Rows are points. Each table stands for the endless flat space through its points: a line for two points, a plane for three, and so on. The two share one point or none. Which?

First (2 x 4):
[[-0.5 -0.6  1.5 -2.1]
 [ 1.0  0.3  0.0 -0.9]]
Second (2 x 4):
[[-1.4 -0.5  2.6 -2.0]
 [ 1.0 -1.1  0.2 -0.8]]
They share: no point

First:
[[ 1.5 -3.5 -0.8 -0.6 -0.4  0.2  1.7  0.9 -4.2]
 [-1.5 -2.0  1.7 -2.1 -4.4 -3.3  2.7 -1.6 -0.7]]
Second (5 x 9):
[[ 1.9 -8.4  3.0 -1.0  1.1 -0.1  1.0  1.7 -1.3]
 [-1.1 -4.8  1.8 -1.0 -1.6 -1.0  3.1 -0.4 -2.8]
 [ 0.2  0.5  3.8 -4.3 -5.8  1.2  1.3 -0.5  0.3]
 [ 1.4 -2.9  3.8 -4.0 -2.6  0.4  3.4  0.6 -1.3]
 [-0.7 -1.2 -1.0 -0.4 -4.5 -4.0  3.1 -2.5 -3.8]]
They share: no point

First (4 x 12):
[[ 0.5  0.9 -0.3 -0.3  2.1 -3.8  0.9 -5.0  1.3 -0.1  1.1  0.5]
 [ 3.4  4.5 -1.7  0.4  4.4 -2.7  0.6 -1.6  3.7  2.1 -1.1 -0.1]
 [-0.8  0.8 -2.0  0.0 -2.2 -0.2  1.1 -1.3  1.2  4.5 -2.8 -1.7]
 [ 3.3  3.3 -0.3  2.7  3.6 -3.0 -1.1 -1.8  6.1  2.1 -1.9 -2.9]]
Second (2 x 12):
[[ 3.1  4.1 -0.2 -0.3  2.9 -3.8 -1.3 -2.2  2.7  2.7  0.5 -2.9]
 [ 1.1  2.1 -1.8  0.9  1.3 -1.4  1.1 -1.8  3.1  2.7 -2.3 -0.5]]
They share: [ 1.6  2.6 -1.4  0.6  1.7 -2.0  0.5 -1.9  3.0  2.7 -1.6 -1.1]

First (3 x 18):
[[-1.1 -0.9  1.0  1.7 -1.6  1.2  3.0  2.5 -0.2 -1.2 -1.2  0.6 -3.7  2.2
  -2.0 -1.0 -3.0  2.9]
 [ 0.4 -0.8  0.7  3.3 -3.8  0.2  4.8  1.0 -0.4  0.4 -1.9  1.8 -3.2  2.1
  -5.8 -0.3 -2.3 -0.1]
 [-1.2 -1.2  1.1  1.1 -1.2  1.2  2.8  3.2 -0.6 -1.8 -0.5  0.2 -4.2  1.9
  -1.2 -1.5 -3.5  3.5]]
Second, 4 rows:
[[-2.9 -0.1  3.4  1.2  1.7  2.3  1.4  0.5 -3.1 -0.3 -1.0  0.5 -5.2  1.1
   2.1 -2.2 -2.9  2.7]
 [-2.8  0.7  4.9  2.7 -0.1  1.3  2.7 -0.6 -2.5 -1.7 -2.0 -1.1 -5.4 -0.5
   0.5 -1.5 -5.3  2.6]
 [-0.1  2.2 -0.8  4.2 -2.6  1.0  3.2  2.2  3.1  0.7 -5.0  1.4 -0.7  4.0
  -4.7  1.2 -0.3  1.0]
 [-0.9  1.1 -0.2  2.2  0.5  1.9  1.6  2.5  0.1  1.3 -3.0  2.1 -2.4  3.7
  -0.9 -0.8  0.5  1.5]]
They share: no point

First, 5 rows:
[[ 2.5 -1.3  1.8 -2.3  6.8 -1.8  0.0  2.8  4.8 -8.1 -6.5 -3.6 -2.1  1.1
   6.1 -2.4  0.1 -2.5 -2.0  1.4 -5.0 -4.0  6.2  6.7]
 [ 1.7  7.4  2.8  1.6 -3.8  7.9 -2.5 -1.3 -0.2  5.6  4.9  4.2 -2.5  1.0
  -3.3  1.4  3.1 -3.3  4.0 -7.6 -0.5  2.9 -2.2 -2.4]
 [ 0.2  5.0  0.8  0.5  0.3  4.4 -1.6 -1.1  1.0  1.0  2.3  1.5 -2.0  0.0
   0.2  0.4  1.0 -2.8  3.7 -5.8 -1.4  0.3  1.2 -0.6]
 [ 1.4  2.5  1.2  0.2  2.3  0.8 -0.1  1.2  3.1 -2.6 -1.5  0.6 -2.7 -1.0
   1.8 -2.7  0.9 -1.6  0.4 -2.9 -4.3 -1.8  3.8  2.4]
 [ 2.3  2.2  2.9 -2.0  0.3  4.0 -4.0 -0.8 -0.5 -0.4 -0.4 -0.3 -2.9  4.8
   2.2  1.3  3.0 -6.6  1.6 -2.0 -0.7  2.0  0.7  2.1]]
Second (2 x 24):
[[ 1.9  1.5  1.1 -0.4  0.6  3.0 -2.1  0.5  2.0 -1.1 -1.2  0.7 -1.5 -0.1
   2.3 -0.4  0.4 -2.6  0.7 -3.2 -2.6 -1.0  1.5  2.8]
 [ 2.1  2.9  2.7  0.2  2.2  3.0 -1.5  0.5  2.8 -1.5 -1.8 -0.1 -1.9  1.3
   2.1 -1.4  1.6 -2.2  1.9 -3.0 -2.4 -1.0  2.1  1.6]]
They share: no point

First, 4 rows:
[[ 3.9  0.3  3.3  3.1  5.1 -0.1  2.2 -2.8 -0.7 -2.7  1.4 -1.0 -0.2 -2.0
   5.2 -1.3  0.0  0.4 -0.8 -3.3 -5.2  1.1 -3.3 -4.6]
 [ 1.2 -3.7 -0.6  0.3  0.9  1.8  2.3 -2.8 -3.8  0.4 -0.2 -3.9 -1.9  0.1
   2.9 -2.4 -1.2 -3.3  2.5 -2.5 -1.1  4.1 -4.0  0.3]
 [ 0.3 -4.5  0.4 -1.0  0.8  2.0  1.8 -3.6 -3.4  2.9 -2.3 -0.7 -4.8  0.6
   1.3  0.1 -4.2 -2.6  2.5 -4.0 -0.5  4.0 -4.0 -0.6]
 [ 0.1 -3.2 -2.8  1.9 -0.7  1.5  4.1 -2.3 -5.1 -2.3  0.5 -6.6  0.0  0.4
   2.5 -3.7  1.2 -5.4  3.9 -0.6 -1.3  4.6 -2.6  2.0]]
Second, 2 rows:
[[ 0.2 -1.7 -0.1  2.9  0.3 -0.3  3.0 -2.8 -3.6 -3.1 -0.3 -3.7 -3.0 -1.9
   4.1 -0.4 -0.1 -1.3  0.2 -3.6 -2.9  0.9 -4.2 -1.7]
 [ 1.8 -4.1  1.9  0.1  3.5  1.7  1.8 -2.0 -2.4  0.1 -0.7 -0.5 -2.2  0.1
   1.7 -2.8 -3.3 -3.7  2.6 -2.4 -0.9  4.1 -2.2 -0.1]]
They share: no point

First (5 x 24):
[[ 2.4  2.0 -0.6  3.6  5.6  8.5 -0.4  2.2  3.9 -4.9  3.2 -1.0 -0.4  3.4
   2.5  2.5 -2.5  3.1  4.2 -3.7 -2.8 -0.2  2.4  4.8]
 [-1.1  1.3 -2.8 -0.4 -0.9  0.4 -5.9  3.8  3.0  1.5 -0.2  2.2  4.9  0.0
   1.4  2.5 -0.1  2.8 -3.2 -1.9  3.9  1.5 -4.8  1.3]
 [ 0.0  3.1  1.8  0.2  2.8  3.4 -4.9  1.9  0.0  1.6  2.9 -0.1  2.8  3.1
   0.9 -0.4  2.5  1.6 -0.2  1.7  2.7  1.2 -1.1  2.5]
 [-0.4  1.5 -2.6  0.8 -0.6  0.9 -4.7  2.5  2.8  1.3 -0.8  2.5  4.0 -0.4
   1.1  2.3  0.3  2.8 -1.4 -0.9  3.3  1.0 -3.4  0.6]
 [ 1.5  1.5  0.3  1.3  0.6  0.4 -5.5  2.8  2.7  0.6  0.8  2.0  6.0 -0.5
   2.6 -0.3  0.0  3.4 -2.2 -0.7  4.9  2.6 -3.7  1.4]]
Second:
[[ 2.2  1.8 -2.1  3.3  3.1  2.5 -3.1  2.7  3.8 -1.2 -0.1  2.2  2.4 -0.4
   0.8  2.4  0.1  2.3  2.6 -0.4 -1.4 -1.2 -2.9 -1.6]
 [ 1.6  4.8 -1.4  5.8 -0.4  1.5 -4.4  1.8  5.1 -0.6 -3.8  3.8  0.4 -2.8
   4.6 -1.0 -1.8 -0.5  2.6 -1.7 -1.2 -0.5 -0.9  1.6]
 [-3.0  1.2  5.0  2.0  2.5  6.3 -1.8 -2.2  4.2 -1.7 -3.1 -1.6  4.0  0.2
   2.0 -0.6 -4.4 -0.1  1.3 -1.4  6.1  4.1 -1.7 -0.2]
 [ 4.2  3.2 -4.1  4.5 -0.5  2.3 -2.5  3.7  2.8  1.0  0.5  3.6  0.8 -1.8
   1.0  1.8 -0.5  2.7  2.2 -1.6  0.2  0.0 -0.5  2.8]
 [ 1.9  2.1 -1.5  3.1  2.0  5.9 -0.2  3.3  2.8  0.4  2.1  0.8  4.0 -0.7
  -1.3  4.3 -1.0  3.2  3.2 -1.1  0.2  0.2 -2.3 -1.2]
 [ 0.2  1.5  1.4  3.6  2.1  2.8 -4.3  0.5  5.5 -2.8 -3.0  1.7  0.8  0.1
   1.9 -0.5 -2.5  0.3  2.5 -1.8  1.1  0.9 -3.9 -1.0]]
They share: no point

First (5 x 24):
[[-1.9 -2.6  5.4  2.4 -5.2 -2.1  2.0 -0.1  0.1  3.9 -1.8 -2.4 -1.8 -3.9
   0.5 -3.4  4.6  3.0  0.3 -3.4 -3.8 -2.0  2.2  2.7]
 [ 2.1 -3.6  1.3 -3.1 -0.6 -3.2  2.5  1.9  3.0 -0.8 -1.3 -2.2  1.0 -0.7
  -3.2 -3.1  1.6  5.3 -2.8 -2.8  0.5  0.0  2.7  1.8]
 [-2.6 -3.4  5.3  3.6 -6.0 -0.8  2.0 -1.3 -0.8  5.3 -1.7 -2.5 -2.2 -3.9
  -0.1 -3.4  3.7  2.4  0.6 -3.9 -5.1 -3.3  3.5  1.8]
 [ 0.9 -4.2  2.0  0.8 -2.6 -0.7  1.8 -0.9 -0.1  2.9  0.2 -2.2  0.6 -2.7
  -2.3 -3.8  0.8  3.8 -1.3 -4.8 -2.8 -2.2  5.4  0.7]
 [ 0.2 -3.8  3.0  0.0 -2.8 -1.8  2.3 -0.1  1.0  2.1 -1.5 -2.4  0.0 -2.1
  -1.6 -3.4  2.5  4.5 -1.8 -3.7 -2.3 -1.1  3.4  1.8]]
Second, 4 rows:
[[-0.6 -0.5  0.4  1.1 -2.4 -4.3  3.3  1.8  1.9 -0.7  1.1 -2.4 -2.6 -2.7
  -3.3 -4.0  2.0  1.1  2.5 -3.7  0.3 -0.8  0.0  2.6]
 [-2.4 -2.2  5.4 -3.4 -2.0 -2.8  1.6 -0.8  0.2  2.9 -1.5 -3.1  0.9 -3.9
  -4.2 -3.0  4.4  1.9 -4.7 -1.3  0.1 -2.5  4.3  3.4]
 [ 1.2 -3.1  4.8 -0.9  0.3 -4.0  1.2  3.0  0.8 -0.6 -3.7 -2.0  2.4 -1.4
  -3.0 -2.4  3.2  4.3  0.7 -3.2 -2.8 -2.9  1.5  1.8]
 [-0.4 -3.3  3.6 -3.1 -4.3 -2.0  1.6  1.0  2.4  3.2 -0.1 -2.2 -1.0 -3.2
  -2.6 -2.8  2.4  2.7 -3.7 -1.0  0.6 -2.5  5.1  1.8]]
They share: [ 0.5 -2.6  2.6 -1.0 -2.7 -3.2  2.0  2.3  2.2  0.8 -0.6 -2.0 -0.8 -2.3
 -2.6 -3.0  2.1  2.9 -0.1 -2.5 -0.5 -2.1  2.5  1.7]

First (7 x 24):
[[ 4.7  3.2  0.5  4.2  0.1 -0.8  0.0  4.2 -2.1 -1.2  3.4 -4.6 -4.4 -1.0
   3.5  3.5  3.5  2.7  3.1  0.9 -0.7 -3.8  2.0 -2.7]
 [ 2.6  0.4  0.7  1.4 -3.3  0.6 -1.1 -1.7 -1.3  0.0  2.9  2.6 -3.1 -0.7
  -2.3  1.9  1.2 -1.4  0.8 -5.5 -4.1 -0.8  1.9 -2.5]
 [ 1.4  3.0  1.1  1.8 -2.0 -0.7 -0.3 -1.0 -1.7  0.3  3.3  3.4 -2.6 -1.1
  -2.3 -0.3  2.9 -0.1 -0.8 -4.0 -1.6 -1.2  3.5 -0.9]
 [ 1.6  3.7  0.0  3.6 -0.6 -1.2 -0.3  2.1 -1.3 -2.5  4.9 -1.2 -5.7 -0.3
   0.0  1.3  4.3  0.0  1.4 -0.2 -1.1 -3.2  2.2  0.1]
 [ 0.6  2.6 -1.6  0.9 -1.7 -4.9 -0.7 -1.4 -3.6  3.0  4.1  3.0 -1.8 -3.2
  -1.4 -1.8  2.3  4.4  1.3 -2.0  3.5 -4.9  4.0 -1.4]
 [ 8.7  3.1  2.5  2.9 -1.4 -4.1 -0.2  0.5 -8.6  1.9  4.8  0.0 -2.3 -3.1
  -1.9  1.4  3.5  3.9 -0.6 -2.3 -0.7 -1.7  1.6 -4.0]
 [ 3.8  1.1  5.3  0.7 -6.5  0.6 -1.7 -5.7 -4.0  1.4  3.7  0.8 -3.7  3.8
  -2.3  1.6  1.3  4.7  5.1 -2.2  0.2 -5.3 -0.3 -1.4]]
Second:
[[ 4.9  1.2 -2.0  4.0 -4.0  1.9  1.0 -0.7 -5.3  0.6  3.9 -0.4 -3.0  1.6
  -1.8 -2.0  3.2 -0.8  1.6 -2.9 -0.1 -2.8  5.7 -1.2]
 [ 4.0  4.7  2.9  2.2  0.2  0.3 -0.2  0.3 -0.6 -0.7  3.5  0.2 -3.2 -1.7
   0.4  3.8  2.7  3.6  3.0 -2.6  0.5 -0.1  2.2 -3.9]
 [ 4.2  5.2  3.7  1.3 -2.3 -3.9 -0.2 -1.9 -0.5  0.0  1.1  3.9 -2.6 -1.5
   1.0  2.8  0.9  1.7 -1.2  2.3  0.6 -2.0  2.3 -1.8]
 [-0.8  0.8  2.7  3.0 -1.9  2.4 -1.1  3.5 -0.4  0.3  2.2 -3.7 -3.1  1.8
   2.3  1.0  4.1  1.9  2.3 -3.7 -4.9 -5.6  1.3  0.0]]
They share: [ 2.9  3.0  2.0  2.6 -1.8  0.3 -0.2  0.5 -1.5  0.0  2.7 -0.2 -3.0  0.0
  0.6  1.6  2.8  1.8  1.6 -1.9 -1.1 -2.6  2.7 -1.8]
